Rows are points. Examples show where two turns around zero, p and q, send a point. Write where each new point lands after one turn and then the other. Backwards means that the second turn is done in reverse. Each puzzle has new turns, and all numbers are rounded.

Turn p:
[-0.5 11.8] => [-8.5 -8.2]
[-8.2 -2.5] => [ 7.3 -4.5]
[-14.3  -6.5] => [14.3 -6.4]
[23.0 -2.7] => [-13.2  19.0]
Turn q:
[ 3.8 -5.2] => [-6.4 -1.0]
[16.6  4.4] => [ -3.6 -16.8]
[-20.4   0.8] => [ 9.9 17.8]
Where do these land?
q, then p: [ 6.6 -3.5] => [ 7.3 -1.7]
p, then q backwards: [ -4.9 -16.4] => [-13.4  10.6]
p, then q: [-1.7 19.9] => [-6.7 18.8]

Turn p:
[-0.4 -7.5  7.1  0.6] => [ 4.7  8.0  4.6 -0.3]
[  4.2 -14.7 -10.4  -1.5] => [16.3 -0.7 -7.9  3.7]
[ 1.2 18.4 -4.4  5.2] => [-17.1  -8.0  -4.7   2.8]
[ -4.0 -13.4  -6.4 -12.9] => [18.1 -5.3  0.9 -6.9]
[ -1.4  24.3 -11.3   4.0] => [-20.0 -16.8  -6.5   3.2]
[10.0  2.8 33.8  3.2] => [-13.9  29.8   9.0  -9.8]
[-9.6 -9.9 -8.3  1.3] => [11.9 -6.9  4.6  7.1]
Turn q:
[-21.2 -16.5   7.4 -20.1] => [-27.5  13.2  12.1 -10.0]
[5.2 4.5 6.8 8.0] => [ 1.9 -5.0 -9.6  6.2]
[-10.1  -8.0  -2.0   4.7] => [-2.3 12.7 -3.0 -4.2]
[ 12.3   9.6 -17.5 -11.5] => [ 15.0 -11.2  18.0  -2.4]
[ 6.1 -9.2  6.4  9.5] => [ -0.8  -2.1 -14.5  -6.1]
[ 7.7 19.6 -1.0  9.5] => [13.7 -7.6 -3.3 16.7]
Where do these land?
p, then q backwards: [-8.4  7.6  3.0 -2.5] => [  1.6  -1.2   1.3 -11.7]
q, then p backwards: [-11.1  -4.2 -11.6 -17.8] => [-12.0   1.2  20.9  -3.0]
q, then p: [-3.3  4.2  7.1 14.8] => [-3.2 -8.3 -8.7 11.9]
q, then p: [16.7 -2.9 13.5  4.4] => [19.9 -6.5 -3.9  5.9]
p, then q: [22.8 10.7 -1.9 11.2] => [15.5 18.8 11.5  6.2]
p, then q backwards: [-16.6 -15.4 -10.0 -10.0] => [ 17.0  11.1 -17.1  -2.2]

Turn p:
[-6.1 10.6 14.6 -6.7 -3.7 -1.0] => [ 10.1 -11.2  -7.0   1.6 -11.3  -3.8]
[ 16.5  -6.3  -2.6 -15.3   3.1   6.9] => [-13.7  -7.4  -7.5  10.6   8.1  11.5]
[-5.6 25.5  3.5 -3.9  7.6 -4.4] => [ 12.1 -21.1   7.5  -0.3  -0.6 -11.7]
[ 17.3 -11.0   0.5   1.4  -1.9  23.2] => [-22.7   2.5   3.6   8.6  -8.2  17.0]
[-13.8  -6.5 -17.7   3.6  -7.9  -8.8] => [  6.0  11.7  -0.4 -20.0  11.1   0.7]
[-25.9  -7.1   2.0  17.7   8.6 -16.6] => [ 10.4  19.6   0.6 -12.4  -1.1 -27.2]
[17.6 -5.2 -0.2  3.1 -5.7  0.6] => [-2.2  5.9  3.1 12.1  2.1 13.4]
Turn q:
[  8.1 -15.7 -16.8  10.9 -12.1 -12.2] => [ -8.1 -18.5 -14.1 -18.0  -6.7   5.6]
[-8.9 17.4 13.4 -7.8 -8.3 13.7] => [ 7.9 -1.5 20.1 19.0  5.8 -4.2]
[ 4.4 -0.2  2.2 20.3  7.8  8.0] => [  2.0   6.5  -0.6   2.2 -18.5  13.0]
[-9.7 -2.3 17.4  1.6 -6.3 -3.4] => [ 9.5 -2.4  2.1  7.0 12.3 12.5]
[  9.8 -15.0   1.6  12.6  11.1  15.4] => [  5.7  12.3   4.7 -14.9 -16.9  11.3]
[-15.8  -8.9  10.8  -9.9  10.1  -9.8] => [-1.0 12.8 -4.0 -0.2 22.6  7.0]
[ 10.5  10.3  -9.6 -11.1   4.8   6.3] => [ -2.0   3.9   3.5  -0.1  -7.1 -20.3]
[ -8.1  20.9 -20.1  -9.7 -16.6  -4.0] => [-18.7 -19.9   4.7  13.2   3.4 -18.5]
[  9.6  -6.5   1.1  -7.0   9.6 -14.1] => [  4.6   7.0 -16.4  -8.2   5.2  -6.5]
Where do these land?
p, then q: [  9.0   2.2  21.7  14.9  -7.7 -11.0] => [ 11.9 -17.1  -5.5   8.0 -20.6   2.7]
p, then q: [ 8.3 11.8 -8.0 10.5  6.8  7.5] => [14.1  6.2  2.2  3.4  8.0 13.0]
p, then q: [-22.1   2.4  -2.8 -10.3 -21.1   6.0] => [ -1.3  -6.8  12.4 -16.8   7.1 -23.5]
p, then q: [ -4.6 -14.3  -2.0  -1.8   3.5  -9.7] => [-11.0   4.0  -7.0   7.9  -2.9  -9.1]
p, then q: [ -4.7  -5.9  11.0   3.3  13.5 -22.2] => [ -4.6  -3.0 -26.2   7.3  -8.9  -3.9]
q, then p backwards: [-17.6  -6.3   5.7 -27.6  -1.1  -3.2] => [  3.9  -2.6 -26.0   1.0  15.0 -15.2]
p, then q: [  3.6   1.4 -15.2  11.9   5.4  10.7] => [ 8.4  9.5  7.1 10.4 13.4  5.9]
p, then q backwards: [ 10.5   6.9 -17.5 -10.6  -4.8  10.3] => [-17.0 -13.0  -1.0   5.7 -14.6  -1.5]
p, then q: [17.7  1.8  7.1  9.5  5.3 11.7] => [ 4.9 -5.7  6.5  9.2 -1.9 20.9]

Turn p:
[  0.5   1.1  -8.8  11.4  35.4   7.1   3.0 -12.0] => [ 13.1 -12.2   1.1   4.7  -5.3  10.9  26.3 -22.0]
[ -1.8   3.6  -8.0   1.8  -1.8 -19.8  24.3  -2.1] => [  2.0   2.2 -12.5  -1.5  -8.5   9.3  14.3  23.3]
[ 11.4   7.5  -9.6 -10.9 -10.0   8.5  -2.1  -2.8] => [  4.4   5.7  -2.3 -20.0   1.6   2.3 -10.3  -3.1]
[-10.8  11.8  -9.7   4.4 -15.1   3.0  -5.6   7.4] => [-16.1 -11.3  -5.4 -10.1   7.7   3.2  -9.2   4.6]
[  4.3  12.4  -0.2  -5.8   9.2   5.2  -9.2 -22.1] => [  5.7   2.8 -14.9  -5.6  -7.4  -1.2   0.6 -23.2]
[ 17.8  -2.9  34.7 -10.8  15.7  -2.6  -1.5  10.0] => [  3.8  21.1  18.2   8.0  -9.3 -30.1  10.7  -6.1]
[ -3.3 -14.3  -3.8   6.2 -14.2  -7.8  -9.6  11.0] => [  1.0 -10.4   4.9   8.2   8.6  -3.4 -15.5  14.7]
[-14.5 -21.0   2.7  -5.9  -4.4  -4.1   0.4  13.0] => [ -5.4  -1.8  15.7  16.3  -4.7   5.5 -11.6  12.9]
[ -3.6   1.9   2.7   9.7 -14.8  10.6   0.3  -2.3] => [-8.7  3.6 -4.7  0.0 17.4  3.7 -5.3 -1.0]
Turn q:
[-5.0 -2.7 -5.5  7.6  1.7  4.0 17.3 10.2] => [  9.8  13.2 -12.2   2.4  -0.9  10.5   2.5  -0.9]
[  9.0 -11.4  -1.3   7.9   1.4 -30.9   0.5   2.4] => [  5.7 -12.9  -2.9  10.5 -14.6  -3.2  21.1  15.8]
[ 5.3 25.2 32.4 -4.1  7.1  5.3 -1.9 -5.5] => [-11.9   7.6   3.7  11.8  -9.6 -26.7 -24.8  -8.4]
[  8.9   5.4  -9.1  -2.0  16.1   6.1 -15.3 -28.7] => [-15.2 -12.4  25.8  -3.3 -10.8   8.2  -2.3 -17.3]
[ 11.1   7.7  -1.3 -11.0  -3.8   8.0  10.0  14.3] => [  3.3  13.2  -0.5  -3.9  -0.4   3.9 -15.6  15.1]
[ -3.9 -18.1  -4.1  13.3 -10.0   5.2  -4.0  -6.4] => [11.4 -5.4  5.4  3.8 15.5  4.6 14.0 -7.8]
[ 2.2 21.6  3.1 -5.2 -7.5 -1.0 12.3  0.1] => [  5.6  12.8  -1.1 -10.6 -12.0 -11.5 -11.4   1.5]
[ -9.7 -16.1  -7.3 -11.8  -2.2  -4.5   2.2   5.3] => [  3.9 -12.9 -13.1  -6.4   7.5  10.3   2.0   6.5]
[-17.9 -11.5  -7.0   5.4  -2.7   7.7 -21.0   8.2] => [-12.7  -3.1  -5.1  -4.3  25.2   4.1  14.6  -4.7]
Where do these land?
q, then p backwards: [-12.6   4.6  10.1 -18.0   7.5  14.3  -8.8   9.7] => [-11.0   9.2   2.3   2.8 -25.0   7.4 -11.6  -2.6]
p, then q: [-13.0   2.6   3.0  -1.2   8.2  20.6   1.8 -13.3] => [  3.4   0.6   7.7  -6.0   0.2   1.1  -5.8 -26.8]
p, then q: [ 17.4  -6.4   1.5  22.7   4.0 -17.7   9.6   7.7] => [  7.2  10.3  -9.2  17.9 -15.8  11.6   2.8  19.7]
q, then p: [ 2.7  1.4 -4.0  4.2 -2.8 17.4 -9.2 -2.1] => [ -6.1   4.9  -1.2   5.4  -6.6  -5.1   8.3 -14.6]
q, then p: [-5.7 -2.7  8.5 -2.7 -7.2 17.8 13.4 -6.0] => [ 15.6  -4.5  -6.9  -4.8  -1.2  -9.2  -1.3 -16.8]
p, then q: [ 24.5  16.5  -6.2 -15.7   4.5 -27.7   3.5   6.5] => [ 13.5  -5.0  -3.8 -16.1  -5.4  -5.6  -3.9  38.0]
p, then q: [ -2.1  -4.3 -16.9   2.5   3.0 -13.0   3.6   6.6] => [ 7.4  1.9 -2.0  7.2 13.8  8.1 -2.0 13.2]
q, then p: [  6.4 -12.2   0.4   2.2   1.8 -16.1  -5.9  -7.4] => [ 4.7  6.9  7.7 11.2  9.8  4.4  1.9 13.2]
p, then q: [-12.8  -2.9   5.6 -16.7 -11.2  27.3  -3.8  -0.2] => [-19.0  -3.8   4.2  -7.0   8.9 -15.5  -7.9 -23.3]
p, then q backwards: [ -4.7   3.5  -2.0  22.7  -7.8 -22.8  -4.2  -1.6] => [ -7.4 -17.1  14.9  -7.8  -2.4 -17.2  -5.1  14.1]

Turn p:
[  4.3  -7.4   2.4   0.0   5.5  13.0   8.5   0.8  -3.0  15.1 -21.3] => [ 16.9 -14.1  -9.0 -11.8 -11.4   5.8  -0.4  -1.7  -7.9   3.6  -9.9]
[  2.1   5.7  -2.7  -7.5 -38.1  -9.9  13.4   4.1   6.2  -8.9   8.7] => [-21.8  -9.3 -14.9  16.4  -5.2   2.7   5.5  -5.4  12.6  -8.1  25.9]
[ -6.2   6.5 -11.7   5.3   1.8  11.8 -11.5   1.9 -15.0   1.2   9.9] => [  1.1   7.4  12.5   5.1  -1.5  12.7 -16.6   8.2   8.5   2.9  -4.9]
[  4.5 -11.7  -3.2   3.0   2.8   1.9  11.5   9.2  10.5  -9.6  10.1] => [ -1.1   3.1   2.6  -4.5   9.0   8.5   7.9 -19.5   0.7  -5.4   6.7]
[  1.6  17.6   2.0  12.8   5.9  12.2 -46.4  -3.1   1.1   8.0  10.6] => [  3.8   4.6  25.8  12.8   7.6  -6.0  -1.6  21.8  25.0  18.6 -24.4]
[-4.2 -9.7  0.2  8.1  6.7 -5.5 13.1  8.9  2.9  9.8  8.3] => [  8.6  -5.3   8.3   5.2   5.6   3.9   0.4 -13.4 -13.6  -6.7   4.8]
[  9.4  -3.9   8.3  -0.3   1.9  11.6   4.0   8.1 -10.3  -9.3  -2.1] => [11.5 10.3 -6.6 -5.1 -8.6  3.5 -0.2 -9.0  9.8 -3.8 -1.8]
[-29.1  -8.9   3.7   8.6  -7.7 -15.1   9.7 -13.5  -8.2   4.3  12.0] => [-14.1   4.6  -1.7  25.9   1.2   1.5  -9.9  -2.9 -27.3  -7.2  -1.6]
[ 8.8 15.3  5.1  6.4  7.2 12.2 15.0 -3.4  5.0 14.7 12.3] => [18.3  0.6  6.7  6.8 -2.2  9.7  9.3  0.4 -5.1 19.3 14.2]
[  0.6  -2.3   3.1  -8.2   0.9 -35.8 -22.7   1.2   1.6  -9.4  11.0] => [-13.4   6.5   5.4   6.4  22.3 -31.3  -4.0   6.5   5.9 -15.1   2.2]
[ -1.8  -5.3  -7.8   3.3   5.3 -24.0   8.7  -0.2  -1.6 -10.0 -22.1] => [ -6.1  -2.3  -6.5 -15.1   0.9  -6.0   6.1   9.0 -15.5 -25.8   0.7]
[  6.9  -4.5  -3.8 -34.7   3.1   5.2  11.2   5.7   7.7  -5.0  -8.0] => [ -5.3  -5.8 -12.8 -27.3  -3.6  -8.7  -7.4 -14.2   3.4   9.5  14.6]
[ -5.6  18.5   6.7  -1.6   2.8   9.7  -6.5  -4.7   6.9  -0.8 -30.6] => [ -3.5  -5.4   0.1 -14.5 -24.4  -6.7  12.4  16.7  -1.0   9.7 -12.4]
[  8.7  -9.7  -2.4   4.8   1.8  12.6  -7.8 -15.0  -3.7  -0.1   1.2] => [  5.1   5.0  -9.9  -0.3  10.1  10.5  -1.4   3.4   4.4   8.7 -13.9]
Turn q:
[  8.3   8.4  -6.6 -19.1  -6.8  18.5   3.6   5.7   8.5   1.0   8.3] => [-19.2  -4.5  17.2   1.8  -2.9  11.4   6.4   5.0 -12.5  -4.3  -7.6]
[  3.9   3.6 -11.7  -3.0  -4.6 -23.0   8.1   4.4 -12.3   8.8 -18.4] => [ 13.9   3.4  14.8  -9.5   5.1   5.3 -11.2 -11.6  22.8  -5.6   0.3]
[ -8.2 -17.8  -1.9  -0.8   0.3 -11.6   4.1  13.7  -9.8   0.6   2.0] => [  7.4   0.1  -0.6 -11.1  13.2 -12.6  11.9  -5.4   8.8  -8.4   0.2]
[ 10.0  -4.3 -12.4  -3.9   1.1 -22.7  -5.3  -1.3  17.9  -4.1   8.0] => [-13.2  14.0 -11.8 -14.0  -1.8   3.2  -8.5  -8.5   7.9  -8.5 -15.3]
[ -1.6  -4.1   3.7  -6.1  -5.3 -21.7  -6.0   4.3 -10.9  -3.9 -12.9] => [  8.2   9.6   2.7  -4.2  18.8  -4.3 -12.0  -5.7  10.9  -6.3   5.7]
[  2.8 -15.9   4.0  17.4  11.3  14.4  -5.0 -30.9  15.9  -0.9 -30.5] => [ -2.0 -17.1 -22.8  22.6 -26.0  -8.0 -20.7  -5.4   4.9  -9.1  21.2]
[  0.9  -8.1   7.0  18.1 -11.2  -1.3  -8.8   8.1 -13.6   9.6   3.9] => [ 22.9   2.5   0.5   4.3   2.7 -16.6   1.7   7.0  -3.1  -2.8 -10.1]
[ 4.9  9.5 20.6 12.4  7.5  3.6  3.9 12.7  3.1 -1.1 -2.0] => [  5.5  -3.8   0.7 -12.3  -4.6  -8.2  -7.1  18.2  -8.2  12.7   7.6]
[ 2.1 -1.4  0.4 -8.4 -7.4  0.0 -3.3 -9.8 -7.0 -1.3  4.7] => [-1.0  8.6  4.1  9.3  3.8  1.4  0.9 -8.6 -6.1 -2.0 -0.5]
[ -5.6  -9.4  -1.1   1.8  25.6  12.5  -5.2 -10.4 -11.0   3.8   7.7] => [  6.0 -18.4 -15.7   3.2   0.1   0.4   9.9 -16.5 -14.0   7.2   4.2]
[ -2.4  13.0   9.8   0.6  -8.5   7.2  23.9   8.8 -13.4  -1.4  12.2] => [ 6.8  8.8 21.4 -6.1 -3.8  0.9 19.1  9.3 -5.7 14.0  7.9]
[ -5.4  15.2  -3.0 -13.6  -3.3  12.2  -4.0 -13.2  46.5   9.9  10.1] => [-44.9  -4.2  -3.6  13.4 -15.9   6.2  -6.0   8.3   2.7  14.1 -18.5]
[ -9.7  11.4  -8.8   4.6   1.3  11.8  -6.0   7.9 -14.1 -21.0   6.8] => [10.0  1.0 -6.9  2.6 11.3 20.9 15.4 13.9 -8.4 -0.9  5.0]
Where do these land?
q, then p backwards: [ -3.3 -14.6   5.3   8.0   2.1   9.5   8.3  -8.6  18.9  -5.6  -2.7] => [ -4.2  10.8   9.2 -10.2 -18.9  -9.5   5.5   0.1  -0.2  -6.7 -10.2]
q, then p: [-18.0  -8.5  -3.5   0.9  10.5  17.2  12.1  -2.2   7.7   1.4   1.9] => [ -6.0  -7.9  -4.0   7.8   5.7  13.7  -1.8 -17.2 -16.0  -6.7   6.1]
q, then p backwards: [  0.3 -12.4   3.2   7.4   5.7   6.6  -0.1   2.9  17.5   4.1 -20.1] => [ -0.4   4.7  -3.3 -14.2 -18.0 -11.2  -4.9   9.5  -6.4   6.6 -12.0]
q, then p backwards: [ 21.3  16.5  -2.2   1.9  -2.6   5.3 -13.2  -1.1 -35.6   8.9  10.2] => [ -6.6 -11.9   3.2  21.3  29.9  10.6  11.2  -0.1  -9.0  22.0   7.3]
p, then q: [  6.5 -17.2  -6.3 -13.0   7.4  -0.7   5.0   4.3  14.6  -5.3   3.4] => [-12.2  -3.8  -6.0   3.6   2.3   5.4   1.6 -23.9  -2.7   6.7   5.4]
q, then p backwards: [-13.4  -5.5   4.2  -6.3   5.3   6.3   2.1  13.0  17.9  14.6  -3.7] => [ -2.3   3.3  -4.7  -9.9 -11.5  -6.6 -18.1   0.5  17.2   5.7  -9.3]
p, then q backwards: [-14.8 -23.0  -7.1   7.7  -2.8 -15.6  -5.5   2.2   1.8  -5.8  -2.7] => [  9.7 -14.2  -9.2 -19.9  -4.3   3.6 -17.6   4.4   6.1   1.4   3.0]
q, then p: [ 10.4  24.0   3.4  -9.1  -5.2 -10.5 -15.3 -21.7 -20.0   9.0   9.1] => [ 24.4   1.6  -1.6   6.4  -7.4   1.9   2.4  28.9   4.0  17.4 -18.0]
q, then p: [  8.3  29.2  -0.6  -9.7 -11.3   5.7 -21.3  -1.7 -22.7 -12.7   3.3] => [ 32.8  15.7  10.7  -3.9 -15.8   8.4  -2.7   7.8  13.9   9.0 -14.3]
q, then p: [-6.5 -6.6 16.5  0.8 15.9 -4.3 12.2  7.3  4.5 -6.9 -5.3] => [ -5.7  -3.3   5.3   4.0  15.1  -8.7 -15.0  -8.9  -4.8   3.5  14.2]
q, then p: [ -4.5   0.4 -13.3   0.3   6.0  -2.8  17.7   1.3   7.9   0.3 -14.8] => [-15.3  -5.3  -3.3   2.8   4.9   1.3   7.1 -17.8   2.8  12.4   0.7]
p, then q: [  0.9   1.4  -6.3  18.0  -2.9 -14.6  -1.0   7.1  12.6  -5.1  13.4] => [  0.1   1.4 -11.4  -9.7  -7.2  -5.5  10.4   5.9  -5.6  13.2  18.5]
q, then p: [ 12.8  16.4   6.6  -6.9 -28.2  -2.1  -0.9  -2.9 -25.2   3.2   8.0] => [ 27.8  14.0  -0.6   8.6 -18.8 -11.5  14.8  14.1   7.9   5.5  -1.0]
